Rows are points. The last column is the point's height on a tilted bowl or saddle (a function of degree 2), plus a little noise. Along how many of its main directions does it bend up, bend down or stay straight?
(in the rows, 128 means zero)

Points, 11 rows:
[[124 186 175]
 [124 144 144]
 [ 99 168 171]
 [133 139 141]
 [161 135 144]
 [104 129 150]
 [160 175 169]
 [143  77 152]
 [101 118 153]
 [162 102 144]
 [122 108 142]]
Directions: 2 up, 0 down, 0 straight

Points:
[[ 97 103 131 109]
 [ 83 102 139  93]
 [162 187 117 161]
 [129 146 145 115]
 [114  76 120 146]
 [200 133 109 117]
 [131 153 123 122]
 [ 99 148 163  70]
 [115 146 107 115]
 [133 101 142 123]
 [157 144 130 133]
 [107 159 121 105]
 [139 153 118 127]
 [189 148 167 164]
 [153 128 116 127]
 [126 158 126 120]
 [100 173  98 108]
 [ 72 106 155  59]]
Directions: 1 up, 1 down, 1 straight

Points (17 x 4):
[[119 168 163 107]
 [ 92  86 114 118]
 [123  98  79 121]
 [136 118  86 130]
 [113 114 155 126]
 [117 119 147 132]
 [110 140 146 130]
 [122 168 226  25]
 [151 178 162  93]
 [150 156 158 113]
 [132 137 132 137]
 [ 98 142 137 130]
 [109 138 114 138]
 [149 130  99 132]
 [129 111  83 129]
 [119 137 122 139]
 [154 168 139 112]]
Directions: 0 up, 3 down, 0 straight

Points (26 x 5):
[[120 110  83 114 161]
 [153  83 139 171 158]
 [127 109 123 159 143]
 [176 133 108 168 149]
 [121 124 145 143 136]
 [126 101 120 136 144]
 [161 133 168 166 145]
 [135 134 137 124 133]
 [115 122 151 124 140]
 [153 142 155 168 140]
 [133  79 124 125 156]
 [121 153 143 159 138]
 [121 103 129 152 145]
 [131 158 102 140 142]
 [123  89  83  91 178]
 [129 110 116  94 150]
 [ 84 159 126  79 171]
 [188 124 108 113 153]
 [ 90 110 109 173 168]
 [ 93 137 164 141 150]
 [100 137 118 113 147]
 [190  97 131 126 155]
 [140 119  71 120 163]
 [101 186 104 186 175]
 [131 141  91 166 152]
 [ 75 170 138  79 180]]
Directions: 4 up, 0 down, 0 straight

Points (21 x 5):
[[155 122  61  94 182]
 [163 123 111 124 167]
 [123 169 146  84 116]
 [103 131  87 113 103]
 [148 113 139 111 130]
 [ 59 143 140 102 102]
 [132  78 133 111 102]
 [138 111 128 138 127]
 [128 124 131 191 175]
 [137 145 144 120 119]
 [111 142  82  92 103]
 [108 106 104 165 149]
 [110 142 179 156 119]
 [148 152 137 161 144]
 [160 148 141 152 129]
 [144 128 114 113 140]
 [130 135  54 104 164]
 [120  94 166 112 133]
 [180 179 162 164  62]
 [113 137 153 123 115]
 [150 152 152 102 122]]
Directions: 2 up, 1 down, 1 straight

Points, 39 rows:
[[113 148 123  83 120 116 133]
 [ 89 147 162 139 119 102 116]
 [194  98 141 196 129 116  61]
 [136 128 135 108 130 118 129]
 [129 118 145 156 122 182 142]
 [135 143 132 118 123 127 125]
 [164 167  99 204 156 133  82]
 [193 102  90 114 112 121  92]
 [ 81 161  96 152 188 120 127]
 [113 165 127 135 137 126 125]
 [ 99 174  86 145  77 139  94]
 [169 156 115  96  69 133  93]
 [117 139 106 159 118 103 113]
 [ 87 118 116 114 142 114 142]
 [133  97 138 108  84  67 158]
 [130 113 163 116 129 166 142]
 [140 151 107 117 156 118 144]
 [176 129 149 149 133 138 104]
 [167 139 159 101 136 103 108]
 [159 128 185 132 124 126 108]
 [138 154 127 139 129 185 142]
 [145 137  83 101 173 128 151]
 [153 142 144 115 158 171 130]
 [151 177 132 149 119 143 118]
 [163 125 118 156 120 137 102]
 [170 116 105 144 127 132 100]
 [115 182 159 157  88 163 118]
 [123  84 154 142 113 141 151]
 [183 122 141 128  93 131 101]
 [170 170 128 106 101 148 111]
 [116 128 168 131 148 150 124]
 [135 164 140 157 144 127 118]
 [151  81 146 168 192 144  65]
 [110  97 106  97  94  98 163]
 [ 95  70 112 119 118  62 201]
 [100 113  75 166 102 104 103]
 [152 172 112 143 131 121 126]
 [135 157 146 198 153 111  96]
 [126 119 118 150 137 112 121]]
Directions: 2 up, 3 down, 1 straight

Points (47 x 7):
[[162 140 114 191 155 109  88]
 [151 136 111 108  96 136 129]
 [145 136 116 114 158 148 120]
 [130  80 156 175 115 147  94]
 [127 142 158 103 150 168 117]
 [104  95 178  52 153 128  77]
 [ 98 182 106 162 140  87  79]
 [152 168 110 104  95 123 118]
 [107 119 124  76 116 112 117]
 [146  68  81 119 122  96  75]
 [135 123 146  75 123 120 120]
 [155  94  80 142  63 168  87]
 [134 155 132 111 104 177 128]
 [140 126 131  80  84  84 104]
 [141  98  90 150 117 156 102]
 [110 104 105 134 144  73  98]
 [150 133 138 103 130 149 129]
 [192 149 136 137 119 108 106]
 [101  84 173  95  84 173 106]
 [137 120 156 154 134 134 121]
 [125 174 100 143 170 153  96]
 [141 102 143 131  99 137 131]
 [138  82  76  88 188 113  86]
 [134 114 125 136 153 130 125]
 [ 85 124 104 142 127  91 100]
 [140 175 110 145 121 114 111]
 [162  97 125 146 109 124 115]
 [126 130 108 144 104 170 118]
 [138 128  81  94 150 117 103]
 [ 92 138 115 145 167 133 111]
 [131 124 133 138 143 102 123]
 [121 143 149  81 103  77 100]
 [173  99 150 115 169 150  96]
 [101 100  65  78  88 112  71]
 [113 107 123 121  92 128 129]
 [122 130  81 110 120  88  97]
 [119 136 116 147 125 158 121]
 [115 123 119 135 131  85 114]
 [127 142 129 104 111 122 133]
 [134 140  87 105  86 123 111]
 [137 114  93 182 117  95  87]
 [109 119 176 201 123 130  76]
 [149 161 170 115 123 129 126]
 [134  66 110 176 143 157  75]
 [ 96 117 160 112  94 125 125]
 [135 125 127 196 160 140  90]
 [142  88 108 113 154 129 111]]
Directions: 0 up, 5 down, 1 straight
